Each row of a before or after table is a point. The points were changed in one or more steps. Then noise was added and the rows were shuffled. The steps act on how far a point lies along the listed directions, d1 being the first. Write out the steps. A step turns or swaps two directions, mirrors them in a line or flattens them onto one, adds a multiple of one to another, or multiplies one. Angles are multiples of 10 degrees, from the lower direction toward the higher: turns from -170 to 170, lines from 10 to 170 but not 90. Use the fewest steps. Two steps may share a direction if one is a turn and the other turns, adds or multiplies; they go together, in the order done. Otherwise the lowest direction goes first.

Directions:
(1): | -.41 |  .27 |
(2): | .27 | .41 |
Before (9 x 2):
| -.06 |  .07 |
|  .27 |  .26 |
| -.22 |  .76 |
| -.20 |  .35 |
|  .22 |  .36 |
| -.14 |  .06 |
| -.08 | -.64 |
| -.23 |  .03 |
| -.74 |  .12 |
After, 9 rows:
| -.26 | -.30 |
| -.76 |  .16 |
|  .63 |  .10 |
| -.10 |  .02 |
| -.37 | -.24 |
| -.20 |  .72 |
| -.06 |  .23 |
| -.05 |  .15 |
| -.37 |  .17 |
Steps: mirror d1 and d2 in the line at 10 degrees

Directions:
(1): | .12 | .09 | .58 |
(2): | -.52 |  .29 |  .06 |
(3): |  .27 |  .52 | -.14 |
Before, 14 rows:
| -.23 | -.14 | -.01 |
| -.30 | -.20 |  .01 |
| -.18 |  .12 | -.30 |
| -.03 | -.28 | -.21 |
|  .13 |  .22 | -.36 |
|  .20 |  .15 |  .24 |
| -.40 | -.33 | -.08 |
|  .22 |  .94 | -.10 |
|  .04 | -.28 |  .15 |
| -.44 | -.14 | -.17 |
| -.09 | -.19 |  .46 |
| -.03 |  .63 | -.27 |
| -.30 | -.34 |  .01 |
|  .59 | -.06 |  .23 |
After (14 x 3):
|  .31 |  .07 |  .17 |
| -.06 | -.21 | -.07 |
| -.25 | -.17 |  .01 |
|  .07 |  .22 | -.59 |
| -.03 | -.18 |  .65 |
|  .23 |  .75 | -.75 |
| -.11 | -.15 |  .15 |
|  .14 |  .18 |  .13 |
| -.22 | -.33 |  .21 |
|  .03 |  .47 | -.72 |
| -.10 |  .04 | -.38 |
| -.03 | -.22 |  .35 |
| -.18 | -.22 |  .22 |
| -.19 | -.33 |  .31 |
Steps: add -0.7 times d3 to d1; multiply d2 by 0.4

Directions:
(1): |  .57 |  .36 | -.11 | -.09 |
(2): | -.01 | -.05 |  .32 | -.61 |
(3): |  .26 | -.16 |  .55 |  .30 |
Before, 8 rows:
| -.10 | -.06 | -.29 |  .43 |
| -.18 | -.37 | -.11 |  .20 |
| -.35 | -.03 | -.27 |  .39 |
|  .07 | -.03 |  .07 |  .25 |
| -.11 |  .04 | -.03 |  .13 |
| -.22 | -.22 |  .54 |  .33 |
| -.25 | -.26 |  .80 | -.72 |
| -.32 | -.30 |  .65 | -.32 |
After, 8 rows:
| -.10 | -.12 |  .20 | -.09 |
| -.23 |  .08 | -.03 | -.53 |
| -.19 | -.29 | -.16 | -.28 |
| -.10 |  .07 |  .04 | -.13 |
| -.64 | -.25 |  .19 |  .09 |
| -.44 | -.09 | -.45 |  .92 |
| -.06 | -.05 |  .12 | -.52 |
| -.55 | -.14 | -.28 |  .55 |
Steps: turn d1 and d3 by 50 degrees; multiply d2 by -1

Directions:
(1): | -.55 | -.65 |  .33 |  .19 |  .12 |  .26 |  .10 | -.05 |
(2): |  .25 | -.62 | -.50 | -.38 | -.19 |  .11 | -.27 |  .04 |
(3): |  .08 | -.21 |  .09 |  .13 | -.40 | -.58 |  .18 | -.60 |
(4): | -.69 |  .24 | -.27 | -.09 | -.17 | -.19 | -.53 | -.11 |
(5): | -.21 |  .06 | -.68 |  .32 | -.08 |  .15 |  .57 | -.01 |
Before (14 x 8):
| -.03 | -.07 | -.15 |  .11 | -.11 | -.15 |  .15 | -.20 |
|  .06 | -.12 | -.04 |  .02 | -.13 | -.04 |  .29 | -.13 |
|  .03 | -.07 |  .03 |  .04 |  .11 | -.07 | -.09 |  .04 |
|  .07 | -.12 | -.10 |  .00 | -.04 | -.09 |  .25 | -.10 |
| -.01 |  .12 | -.02 |  .28 | -.01 | -.29 |  .32 | -.10 |
|  .21 |  .27 | -.15 | -.02 | -.04 |  .06 |  .08 |  .00 |
|  .11 | -.05 |  .04 | -.06 |  .04 | -.06 | -.07 | -.13 |
| -.21 |  .10 | -.08 |  .20 | -.06 | -.07 | -.16 | -.12 |
|  .19 |  .14 | -.18 |  .05 | -.10 | -.24 |  .05 | -.20 |
|  .03 |  .22 |  .27 |  .22 |  .01 | -.14 |  .18 | -.11 |
|  .03 | -.06 | -.08 |  .10 | -.06 | -.19 |  .09 | -.20 |
| -.06 | -.06 |  .08 |  .07 | -.17 | -.12 |  .22 | -.09 |
| -.15 |  .38 | -.35 | -.18 |  .64 |  .86 | -.20 |  .82 |
|  .07 |  .04 |  .16 |  .05 |  .06 |  .09 |  .06 |  .01 |
After:
|  .10 | -.05 |  .13 |  .02 |  .10 | -.12 | -.15 |  .03 |
| -.27 |  .34 | -.22 |  .15 |  .08 |  .00 |  .01 | -.01 |
|  .20 |  .01 |  .02 | -.10 |  .01 |  .06 | -.12 |  .05 |
| -.17 |  .26 | -.50 |  .23 |  .18 |  .18 |  .28 |  .32 |
| -.15 |  .21 | -.10 |  .21 |  .16 |  .05 |  .15 |  .04 |
| -.13 |  .20 | -.38 | -.02 | -.15 |  .04 | -.01 | -.07 |
| -.07 |  .24 | -.24 |  .13 |  .04 |  .02 |  .39 |  .02 |
| -.05 |  .29 | -.24 |  .13 |  .00 |  .10 |  .39 |  .06 |
|  .20 | -.91 | -.93 | -.27 | -.52 | -.24 |  .03 | -.49 |
| -.06 |  .17 | -.05 |  .08 |  .02 |  .16 |  .26 |  .19 |
|  .04 |  .11 |  .23 | -.07 |  .12 | -.06 | -.19 | -.08 |
| -.21 |  .22 | -.27 |  .28 |  .11 |  .12 |  .37 |  .04 |
|  .07 |  .14 | -.07 | -.10 |  .14 |  .25 | -.16 |  .29 |
| -.22 | -.11 | -.06 |  .26 |  .09 |  .22 | -.01 |  .03 |
Steps: turn d1 and d4 by -70 degrees; turn d2 and d3 by 120 degrees; multiply d5 by 2.5

Directions:
(1): | -.19 | -.22 | -.20 | -.19 | -.43 |  .45 | -.18 |  .10 |  .70 |
(2): |  .02 | -.35 | -.23 | -.35 |  .27 | -.12 | -.70 | -.43 | -.15 |
(3): | -.79 |  .31 |  .14 | -.11 |  .45 |  .29 |  .08 | -.21 |  .03 |
(4): |  .12 |  .16 | -.89 |  .05 |  .14 |  .10 |  .39 | -.26 | -.01 |
(5): | -.51 | -.66 | -.22 |  .41 |  .03 | -.27 |  .10 |  .27 | -.11 |
Before, 9 rows:
|  .25 | -.32 |  .24 |  .13 |  .20 | -.56 | -.32 |  .06 | -.28 |
| -.29 | -.10 |  .05 |  .12 | -.08 |  .34 |  .09 |  .43 |  .35 |
|  .01 | -.43 |  .03 | -.25 | -.38 | -.10 | -.16 |  .04 |  .52 |
|  .55 | -.11 | -.39 |  .17 | -.15 | -.29 |  .14 |  .06 | -.22 |
|  .07 | -.27 |  .18 |  .16 | -.04 | -.11 | -.04 |  .14 | -.16 |
|  .21 |  .44 | -.89 |  .02 |  .41 |  .24 |  .35 | -.41 | -.20 |
|  .13 | -.02 |  .22 | -.33 | -.28 |  .27 | -.53 |  .02 |  .31 |
|  .08 |  .25 |  .06 | -.17 |  .09 | -.32 | -.11 | -.02 | -.19 |
|  .34 |  .43 |  .46 | -.37 | -.03 | -.05 | -.28 | -.32 | -.07 |
After, 9 rows:
|  .37 |  .05 |  .52 |  .61 | -.24 | -.47 |  .59 |  .63 | -.09 |
|  .43 |  .15 |  .38 |  .03 | -.69 |  .25 |  .06 |  .49 |  .42 |
| -.32 |  .39 | -.14 |  .19 |  .22 |  .07 |  .52 |  .04 | -.12 |
| -.20 | -.12 |  .24 |  .15 |  .10 |  .02 |  .09 |  .14 | -.13 |
| -.69 | -.32 | -.15 | -.34 |  .45 |  .37 | -.70 | -.19 |  .22 |
|  .59 |  .30 | -.93 |  .10 |  .17 |  .13 |  .36 | -.28 | -.18 |
|  .27 |  .32 |  .13 |  .00 | -.15 | -.32 |  .13 |  .21 | -.13 |
| -.11 | -.16 |  .20 | -.04 | -.48 |  .06 |  .31 |  .27 |  .63 |
|  .68 |  .51 |  .55 | -.13 | -.42 | -.13 |  .14 |  .06 |  .02 |
Steps: multiply d2 by 3; turn d2 and d3 by -130 degrees

Directions:
(1): | -.08 |  .39 |  .07 | -.57 |  .21 | -.17 | -.38 |  .04 |  .22 | -.27 |  .76 |  .18 |
(2): | -.14 | -.44 | -.87 | -.25 |  .29 | -.26 | -.05 |  .24 | -.24 | -.18 | -.15 |  .30 |
(3): | -.13 | -.50 |  .07 | -.21 |  .16 |  .52 | -.07 | -.01 |  .16 | -.59 |  .01 | -.67 |
Before, 9 rows:
|  .06 |  .44 |  .26 |  .09 | -.16 | -.05 | -.08 |  .00 |  .11 |  .29 |  .33 |  .30 |
|  .09 |  .71 |  .18 |  .32 | -.35 |  .00 |  .10 | -.13 |  .19 |  .44 |  .05 |  .02 |
|  .12 | -.04 | -.11 |  .35 | -.13 | -.03 |  .07 |  .02 | -.13 |  .43 | -.14 |  .07 |
|  .17 |  .38 |  .42 |  .25 | -.24 |  .17 |  .09 | -.14 |  .12 |  .19 | -.11 | -.04 |
|  .18 | -.08 |  .04 |  .36 | -.23 |  .08 |  .19 |  .00 | -.07 |  .18 | -.42 |  .24 |
| -.12 | -.31 | -.51 | -.04 |  .10 | -.04 | -.05 |  .13 | -.26 | -.03 | -.22 | -.10 |
| -.12 | -.68 | -.28 | -.08 |  .40 |  .45 | -.07 |  .05 |  .10 | -.46 | -.20 | -.48 |
| -.04 | -.33 | -.32 | -.13 |  .05 |  .14 | -.09 |  .08 |  .13 | -.20 | -.17 | -.14 |
| -.06 | -.90 | -.63 | -.41 |  .36 |  .42 | -.06 |  .06 |  .19 | -.72 | -.14 | -.60 |
After (9 x 12):
| -.05 | -.27 | -.21 | -.20 |  .14 |  .32 | -.07 |  .05 |  .07 | -.43 | -.10 | -.26 |
|  .04 |  .40 |  .12 |  .17 | -.18 | -.19 | -.05 | -.03 | -.13 |  .40 |  .04 |  .12 |
|  .29 |  .43 | -.57 |  .12 | -.09 | -.76 |  .11 |  .00 | -.11 |  .70 | -.09 |  .93 |
| -.09 | -.27 |  .09 | -.03 |  .02 |  .44 | -.07 |  .04 |  .15 | -.27 |  .10 | -.34 |
|  .09 | -.07 |  .17 |  .00 | -.07 |  .24 | -.02 | -.01 |  .13 | -.20 | -.02 |  .01 |
|  .08 |  .21 | -.44 |  .15 |  .18 | -.49 | -.02 |  .08 | -.15 |  .49 | -.09 |  .74 |
| -.14 | -.14 | -.20 | -.11 |  .03 |  .51 | -.03 | -.01 |  .27 | -.41 |  .02 | -.65 |
|  .06 | -.07 |  .14 |  .08 | -.03 |  .22 | -.09 | -.02 |  .08 |  .07 |  .17 | -.28 |
|  .09 |  .20 | -.15 |  .06 | -.14 | -.23 | -.06 |  .04 |  .09 |  .31 | -.08 |  .33 |
Steps: multiply d1 by 0; turn d2 and d3 by -130 degrees

Directions:
(1): |  .05 | -.34 |  .63 | -.71 | -.54 | -.12 |  .01 | -.13 | -.25 |  .24 |  .18 |  .38 | -.19 |  .11 |
(2): | -.12 |  .60 |  .19 |  .02 |  .19 | -.35 |  .61 |  .09 | -.63 |  .05 | -.03 |  .28 |  .28 | -.43 |
Before, 11 rows:
|  .08 |  .11 | -.58 |  .60 |  .31 |  .27 | -.06 |  .04 |  .54 | -.45 | -.24 | -.52 |  .20 | -.13 |
|  .07 |  .10 | -.41 |  .75 |  .50 |  .02 | -.19 |  .06 |  .28 | -.03 | -.12 | -.60 | -.10 |  .15 |
| -.29 |  .20 |  .01 | -.12 |  .09 | -.29 |  .24 | -.25 | -.33 |  .11 |  .16 |  .30 |  .02 | -.06 |
| -.07 |  .41 | -.23 |  .23 |  .45 | -.07 |  .29 | -.14 | -.23 | -.11 | -.19 |  .08 |  .01 | -.23 |
|  .39 | -.81 |  .51 | -.94 | -.61 |  .02 | -.25 | -.24 |  .00 |  .37 |  .19 |  .25 | -.47 |  .47 |
|  .05 | -.18 | -.32 |  .35 |  .09 |  .12 | -.33 |  .10 |  .54 | -.03 | -.05 | -.38 | -.02 |  .26 |
|  .06 |  .35 | -.06 |  .46 |  .36 |  .10 | -.14 | -.03 | -.08 | -.26 |  .00 |  .02 |  .18 | -.11 |
|  .01 | -.15 | -.65 |  .32 |  .00 |  .51 | -.53 |  .15 |  .77 | -.28 | -.32 | -.54 |  .08 |  .28 |
| -.10 | -.11 |  .71 | -.24 | -.24 | -.13 | -.02 | -.18 | -.52 |  .11 |  .33 |  .48 | -.22 |  .09 |
|  .09 | -.27 | -.07 | -.32 | -.36 |  .05 | -.47 |  .00 |  .31 | -.09 |  .11 | -.05 |  .05 |  .54 |
|  .05 | -.10 |  .61 | -.71 | -.77 | -.24 |  .09 | -.14 | -.42 |  .15 |  .24 |  .37 | -.25 |  .30 |
After, 11 rows:
|  .18 | -.25 |  .22 |  .02 | -.09 |  .26 | -.52 | -.17 |  .16 | -.13 |  .13 |  .08 | -.12 |  .24 |
|  .16 | -.40 | -.15 |  .35 |  .09 |  .13 | -.52 | -.06 |  .47 |  .08 |  .01 | -.55 | -.35 |  .43 |
|  .21 | -.50 | -.31 |  .14 | -.16 |  .41 | -.42 | -.10 |  .77 | -.33 | -.10 | -.46 | -.08 |  .21 |
|  .08 |  .83 | -.26 |  .35 |  .69 | -.42 |  .81 |  .14 | -.67 |  .05 | -.20 |  .09 |  .36 | -.48 |
| -.01 | -.02 | -.71 |  .44 |  .12 |  .47 | -.43 |  .19 |  .73 | -.31 | -.35 | -.56 |  .15 |  .19 |
|  .05 | -.06 | -.38 |  .43 |  .18 |  .08 | -.25 |  .11 |  .48 | -.05 | -.09 | -.39 |  .02 |  .18 |
| -.20 |  .37 |  .46 |  .13 |  .13 | -.26 |  .30 | -.08 | -.71 |  .01 |  .23 |  .41 |  .02 | -.19 |
|  .07 | -.37 |  .16 | -.39 | -.16 |  .13 | -.20 | -.30 |  .09 |  .06 | -.02 |  .17 | -.40 |  .26 |
| -.24 | -.04 |  .12 | -.31 | -.11 | -.23 |  .08 | -.33 | -.22 |  .14 |  .21 |  .32 | -.09 |  .08 |
| -.06 |  .49 | -.44 |  .28 |  .26 | -.16 |  .04 |  .19 |  .01 | -.26 | -.07 | -.15 |  .44 |  .09 |
| -.13 |  .79 |  .18 | -.02 | -.08 | -.47 |  .64 |  .06 | -.77 | -.03 |  .03 |  .26 |  .20 | -.22 |
Steps: swap d1 and d2
